Each row of a before or after table is a point. The points were changed in one or more steps. Then noise was added and the rows were shuffled. The steps act on columns, c1 being the first. What was done? A step turns or swaps two columns, mirrors them in a line or flattens them onto one, adds a multiple of one to another, or multiplies or shifts one. Angles are multiples of 10 degrees, from the lower column toward the higher: turns from -170 to 170, lines from 10 to 170 but not 90. Use the fewest steps. Two steps may share a column if one is a turn and the other turns, adds or multiplies; they go together, in the order done. Otherwise the lowest column goes first.
In the rows, zero is written as 128.

Before (13 x 3):
[[104 149 102]
 [ 67 125 164]
 [132  71 170]
 [ 97 119 148]
 [139  35 119]
 [ 90 164 116]
 [ 76 209  80]
 [109 180 171]
 [140  89 143]
 [ 98 140 152]
 [174 166 115]
 [171 154  64]
 [179 171  59]]
After (13 x 3):
[[108 151  38]
 [101  96  66]
 [ 68 104 134]
 [ 67 111 117]
 [144 135 169]
 [ 37  92 118]
 [ 47 162 216]
 [ 77  77 172]
 [150 188 184]
 [112 121  86]
 [141 185 165]
 [ 74 149 154]
 [ 62 134 165]]
Steps: shift c1 by -30; turn c2 and c3 by 100 degrees

Before (12 x 4):
[[106 134 105  57]
 [117 111 147 124]
 [130 135 140 144]
 [109 127 151 146]
 [106 131 102 133]
 [144 105 153 149]
 [122 144 109 135]
 [148 120 150 149]
 [131 105 126 137]
 [160 143 148   7]
 [107 141 142 135]
 [107 124  96 128]]
After (12 x 4):
[[167 149 156 137]
 [118 174 117 144]
 [161 135 160 135]
 [108 139 143 116]
 [134 138 131 136]
 [ 85 153 102 144]
 [193 172  84  14]
 [ 84 160 107 144]
 [ 83 167  72  76]
 [ 86 169 145 127]
 [131 164 147 137]
 [ 89 157 155 130]]
Steps: multiply c1 by 2; shift c2 by 30; turn c3 and c4 by -30 degrees

Before (12 x 6):
[[118 137  58 195 132 116]
 [ 78 112 104  86 146  74]
 [167  86 172 139 106 105]
 [ 90 112  75 143 125  79]
 [ 89 101 128 127  53 121]
 [105 181 149 139 133  79]
 [159  82 135 111 140 130]
 [ 75  91  84 179  91 130]
 [169 107 135 197 136 114]
 [147 117 109  88 101 186]
 [117 108  72 200 146 114]
 [181 193  61 181  68 149]]
After (12 x 6):
[[ 70 132 136 117 147 129]
 [135  86  77 139 124  78]
 [124  82 128 129   7 122]
 [116 108  73 178 160 116]
 [124  65  86 166  64 128]
 [110 139 111  98  87 189]
 [184 133 150 132 136  80]
 [140  81  99  97 157  68]
 [139 127  56 175 136 116]
 [157 206  58 165  35 151]
 [ 70 143 174 138  90 104]
 [ 91 150 135 179 142 115]]
Steps: mirror c1 and c2 in the line at 60 degrees; multiply c4 by 0.7; multiply c5 by 1.6
